Each row is a point. Two turns around zero, p and q, are shown by what they do to some points. Write where each new point lands after one turn and then the other. Backwards means that the second turn is done in reverse. Each puzzle has new turns, and all numbers are rounded.
(in the rows, 128 means zero)

Turn p:
[145 180] -> [179 108]
[134 107] -> [107 123]
[119 105] -> [106 138]
[115 121] -> [122 141]
Turn q:
[122 143] -> [122 143]
[113 151] -> [113 151]
[146  77] -> [147  77]
[125 109] -> [125 109]
[133 160] -> [132 160]
Where do these land?
q, then p: [129 146] -> [146 126]
q, then p: [112 118] -> [119 144]
q, then p: [121 144] -> [144 134]
p, then q: [111 151] -> [152 144]
q, then p: [166  82] -> [80 92]

Turn p:
[ 76 137 141] -> [125 117  75]
[157 135 107] -> [133 117 162]
[123  88 152] -> [104 167 117]
[147 111 132] -> [122 146 145]
[118 149 141] -> [148 123 111]
[147 148  95] -> [135  97 157]
Turn q:
[108 117 160] -> [ 92 116 119]
[119 163 105] -> [137 167 143]
[172  77 113] -> [172  79 107]
[116 115 126] -> [124 128 111]
[136 140 129] -> [131 130 142]
[117 156 135] -> [113 148 146]
Where do these land?
p, then q: [107  95 111] -> [109 156 101]
q, then p: [191 155 128] -> [148 193 138]
q, then p backwards: [107 131 147] -> [118 103 119]
p, then q backwards: [112 162 127] -> [147  97 118]
q, then p: [141 117 130] -> [117 138 137]
p, then q: [111 109 125] -> [124 149 114]

Turn p:
[136 161 105 122] -> [164 131 109 136]
[134 107 113  87] -> [150 134 166 108]
[159  95 159 160] -> [ 77 157 118 106]
[ 91 145 120 151] -> [125 107 118 169]
[120 132 142 120] -> [126 111 128 121]
Turn q:
[ 89 172  72 147] -> [144 188  83  94]
[120 107 133  95] -> [154 123 144 154]
[168 127 139 142] -> [ 92 116 149 121]
[134 109 140 122] -> [126 114 137 145]
[150 139 161 127] -> [119  97 147 110]
[122 140 103 135] -> [127 154 117 119]
[114 102 148 128] -> [134 104 119 152]
Where do these land?
q, then p backwards: [143 161 151 149] -> [137 123 171 110]
q, then p: [159 121 167 106] -> [ 83 120 146 104]
q, then p: [102 107 114 104] -> [124 156  95 130]
p, then q: [101 133 109 159] -> [100 130  93 124]
q, then p: [121 115 141 132] -> [118 141 135 137]
p, then q: [151 135 112  81] -> [124 117 181 119]
p, then q backwards: [118 123 101 165] -> [126  89 101 130]
